Rows are points. Examples show where two turns around zero, p and q, send a point. Where does a point land after both, in the order given? Backwards means that the second turn is done in reverse. Each puzzle has new turns, and all numbers are rounded.

Turn p:
[ 63   5 -30] => [ 54  34 -28]
[-46 -35  26] => [-23 -47  35]
[18 45 21] => [-16  50   4]
[-35 -15 -18] => [-15 -37 -13]
Turn q:
[23 12  5] => [ 12  21 -10]
[-24  29  46] => [-10  30  50]
[-10  35  -7] => [-29  24  -1]
[ 12 -76 -43] => [ 27 -74 -39]
Where do these land?
q, then p backwards: [57 30 54] => [81 17 14]
q, then p backwards: [-22 -53  -6] => [-27 -50  -8]
q, then p: [ 21 -32 -17] => [ 38 -11 -14]
p, then q backwards: [-57  31  24] => [-56  30 -27]
q, then p: [ 22  15 -43] => [ -3 -15 -48]
q, then p: [-21   9 -12] => [-18 -18   3]

Turn p:
[ -3 -28  19 -19 -22 -24] => [ 13 -35   6 -15 -12 -27]
[ -6  33 -22 -19  18 -17] => [ -4  23 -44  -8  -5   1]
[ -3 -17  36  35 -26  42] => [-25 -15  65   6   8  12]
[-23 -13 -26  -6  13 -23] => [  3 -13 -35  20   7 -16]
[ -6   2 -31  20 -23  15] => [-14   2   4  36 -22  12]
[  3 -28 -12  31 -24 -20] => [ 10 -10  19  36 -13 -29]
[ 10  19  25 -30  -2  43] => [-10  -2  13 -41  -2  44]
[  4  29  37 -32  30 -22] => [  4  17 -20 -59  18 -13]
[ 24   3 -26  21  36   6] => [23 33 -7 25 21 16]
Turn q:
[ 13 -28  16   1  19 -32] => [ 18 -11  15 -27  20 -29]
[ 24 -47 -24 -11   5   1] => [ 21 -32 -30 -33   9   2]
[-19  25  13   6  32  32] => [-9 32 10 19 29 29]
[-16  -2 -17 -21 -24   1] => [-22  -5 -11 -13 -26   9]
[ 11 -30  17   0   0   0] => [ 19 -22  14 -15   7   3]
[ -2 -17 -31  15 -17 -12] => [-13 -30 -24   3  -5 -16]
[-30  64  17  -5  25  19] => [-24  65  17  29   8  18]
[-15   1  -2  34 -63  -2] => [-23 -42  12  38 -38  -6]
[ 34  32  10 -19  23  -8] => [ 34  44  -4  -2  -3 -11]
Where do these land?
p, then q: [-31 -39 -14  37 -20  32] => [-10 -42  36  21  43   4]
q, then p: [-6  4 13 -9 24 34] => [-10  17   5 -10  18  35]
p, then q backwards: [ 17  -8   7 -26 -11  33] => [  1 -25  17 -20 -15  27]
q, then p: [ -8   2 -30 -19  12 -22] => [ -6  -3 -41   1 -14  -4]
q, then p backwards: [ -7   0   7 -17 -21  16] => [  8   8  -5 -10 -20  21]
q, then p: [ 23  -5   6  36  24 -47] => [ 37  21 -14  -5  17 -48]
q, then p: [13 25 -6 -1 -1 31] => [-10  24  15  18 -10  22]
p, then q backwards: [ -1  20  18  -1  -7 -76] => [ 23  13 -21 -14   6 -72]
